Each row is a point. The ring and each string are closed loops that go straight from each point to the next, and from the last back to the first. Before rounding, they use only three directions, however many columns there are. How many times does the string pass through the ring? Passing back the other way cancels.

Ring, 6 rows:
[[ 0.8  4.4  3.6]
 [-4.0  3.3 -1.6]
 [-2.2  2.0 -3.9]
 [ 5.1  0.9 -4.2]
 [ 8.5  0.1  1.2]
 [ 4.8  2.5  4.7]]
String:
[[ 1.5  6.5 -0.6]
 [ 1.6  9.0  1.8]
 [ 1.7  4.3  6.8]
 [ 2.9  0.6  7.5]
 [ 3.8 -0.8  7.1]
 [ 6.8  0.6  7.7]
 [ 8.9  4.7  5.3]
 [ 5.6  5.9  0.2]
 [ 3.0  2.5  1.9]
 [ 0.3 -0.7  4.2]
 [-2.2  0.6  5.9]
 [-0.9  0.5  2.5]
 [ 1.0  4.8 -0.7]
 [-2.9  8.5 -2.4]
 [ 0.9  7.4 -2.9]
 [ 1.2  3.3 -0.6]
 [-4.1 -0.9  2.4]
 [ 0.5  2.3  0.5]]
Times through: 0

Ring:
[[-3.6  0.8 -1.6 -0.4 -5.2  0.8]
 [-1.4  3.6 -6.3 -0.9 -5.7 -5.1]
 [-2.4  2.4 -2.0 -1.0  0.9 -6.3]
 [-2.8  0.7  2.7 -1.8  4.2 -1.5]
 [-3.8 -2.0  7.8 -2.3  4.5  7.4]
 [-5.4 -2.1  5.3 -0.6 -0.3  6.2]]
String (29 x 6):
[[-0.5  4.5 -8.9 -1.0 -8.6 -5.3]
 [ 1.6  5.2 -8.8 -2.6 -7.6 -3.5]
 [-1.1  2.2 -2.2 -2.0 -2.4 -0.4]
 [-3.0  1.6 -1.5 -0.7 -1.5 -3.0]
 [-3.5  2.7 -4.3  0.3 -2.1 -8.8]
 [-3.7  1.2 -0.7 -0.3 -0.4 -3.9]
 [-2.5  1.7 -1.0 -1.2 -0.3 -2.9]
 [ 0.2  3.5 -3.1 -2.7  0.3 -4.1]
 [-0.4  2.9 -1.5 -2.5  2.0 -3.9]
 [-1.7  1.5  0.6 -2.1  1.5 -0.8]
 [-3.6  0.4  1.7 -1.0  1.1 -0.7]
 [-4.8 -0.5  4.1 -0.5  4.1 -1.6]
 [-5.1 -1.1  5.3 -0.6  4.7 -0.4]
 [-3.8 -0.4  3.7 -1.3  2.5  1.4]
 [-1.2 -0.1  4.8 -3.5  3.2  6.3]
 [-0.7 -1.1  7.8 -4.6  5.0 11.2]
 [-3.4 -3.3 11.7 -3.5  6.8 12.8]
 [-5.6 -3.9 11.1 -1.7  5.5 10.1]
 [-4.9 -4.1 11.5 -2.4  4.4 13.6]
 [-2.3 -1.0  5.1 -2.9  0.5  9.1]
 [-2.6 -0.1  2.6 -2.0 -0.4  4.7]
 [-2.4  0.0  2.2 -2.1 -1.1  5.1]
 [-3.6 -1.3  3.5 -1.6 -3.0  8.6]
 [-6.2 -2.0  3.0  0.4 -4.7  6.0]
 [-6.5 -1.1  1.3  1.1 -4.0  1.1]
 [-5.0 -0.1  0.5  0.3 -2.4 -0.6]
 [-2.2  1.1 -0.4 -1.6 -2.1  1.2]
 [-4.7  0.4  0.0  0.2 -1.7 -2.0]
 [-3.7  2.1 -4.7  0.5 -6.0 -4.7]]
Times through: 0

Ring:
[[-3.0  2.7 -0.3  3.4 -2.1 -0.7 -3.2 -8.8 -3.9 -1.1 -1.3]
 [ 2.3  4.4 -1.6  1.7 -4.8 -1.2 -5.9 -3.3 -4.5 -1.1 -0.5]
 [ 5.7  2.2 -3.5 -1.3 -4.4 -1.3 -2.0  7.5 -1.3  1.4 -0.6]
 [ 4.6 -0.9 -4.0 -2.6 -2.2 -1.1  3.1 12.3  1.7  3.4 -1.1]
 [ 0.6 -3.8 -2.5 -2.5  1.2 -0.8  7.6 11.3  3.7  3.6 -1.2]
 [-5.6 -4.1  0.8  0.1  3.6 -0.4  7.5  0.7  2.3  1.2 -1.1]
 [-6.5 -1.1  1.0  2.6  1.7 -0.4  2.8 -7.1 -0.9 -0.2 -1.4]]
String:
[[  3.8   3.4  -0.8   0.0  -4.2  -1.4  -4.8   0.7  -3.4  -1.6   0.5]
 [  0.7   0.8  -0.5  -0.1  -1.5  -1.1  -0.3   1.2  -1.3  -0.4  -0.1]
 [  2.9   1.2  -2.9  -0.5  -3.0  -1.1  -0.4   4.9  -0.9   1.5  -1.0]
 [  0.7   0.3  -0.8  -0.3  -1.3  -1.0   0.5   2.3  -0.8   0.1  -0.3]
 [  4.6   0.5  -1.5  -2.3  -2.4  -1.4   0.1   8.4  -0.2   0.3   0.5]
 [  8.1  -1.2  -7.1  -4.1  -3.5  -1.2   4.4  20.1   3.3   6.2  -1.9]
 [  5.1  -2.4  -6.4  -3.2  -1.9  -0.9   6.2  17.4   3.8   6.3  -2.3]
 [  0.9  -1.3  -3.3  -0.8  -0.9  -0.8   3.8   7.1   1.4   3.2  -1.7]
 [ -0.2  -0.8  -0.3  -0.6  -0.1  -1.0   2.2   2.9   0.1   0.3  -0.3]
 [ -0.4  -4.0  -0.7  -2.6   2.1  -0.9   7.5   9.6   3.4   2.1  -0.4]
 [ -2.4  -7.5  -2.0  -3.4   4.6  -0.4  13.6  14.2   6.9   5.2  -1.7]
 [ -4.1  -7.0  -2.2  -2.0   4.6  -0.2  13.1  10.6   6.2   5.3  -2.4]
 [ -3.0  -3.2  -1.4  -0.3   1.8  -0.5   6.5   4.0   2.3   2.6  -1.7]
 [ -3.3  -2.2   0.8  -0.1   1.8  -0.7   4.4   0.5   0.8   0.2  -0.5]
 [ -6.0  -3.3   2.6   0.4   3.7  -0.6   5.7  -2.5   1.0  -0.9  -0.1]
 [-10.4  -4.6   3.0   2.0   5.7  -0.1   8.1  -6.8   1.6  -0.2  -1.1]
 [ -8.0  -2.4   2.6   2.2   3.4  -0.3   4.4  -7.6  -0.2  -1.1  -0.8]
 [ -9.0  -1.6   0.9   3.7   2.6  -0.1   3.9  -9.8  -0.7   0.3  -2.2]
 [ -5.5  -0.2  -0.8   3.1   0.3  -0.3   1.9  -6.5  -1.3   1.0  -2.3]
 [ -2.7   0.4  -0.2   1.6  -0.5  -0.7   0.4  -3.5  -1.5  -0.2  -1.0]
 [ -2.5   1.1   1.5   1.5  -0.5  -0.9  -1.2  -5.4  -2.5  -2.1   0.1]
 [ -3.9   4.0   0.9   4.5  -2.5  -0.7  -5.6 -13.6  -5.6  -2.8  -0.9]
 [ -1.9   4.7  -0.1   4.0  -3.7  -0.9  -6.5 -11.2  -5.7  -2.3  -0.9]
 [ -0.4   3.6   1.2   2.0  -2.8  -1.2  -5.2  -7.2  -4.6  -3.1   0.4]
 [  0.3   2.7   0.8   1.1  -2.4  -1.2  -3.8  -4.1  -3.6  -2.5   0.4]
 [  3.5   5.9  -1.1   1.9  -6.0  -1.4  -8.6  -4.9  -5.9  -2.4   0.1]
 [  5.4   6.1  -1.8   1.0  -6.7  -1.6  -8.9  -1.9  -5.7  -2.0   0.2]]
Times through: 3
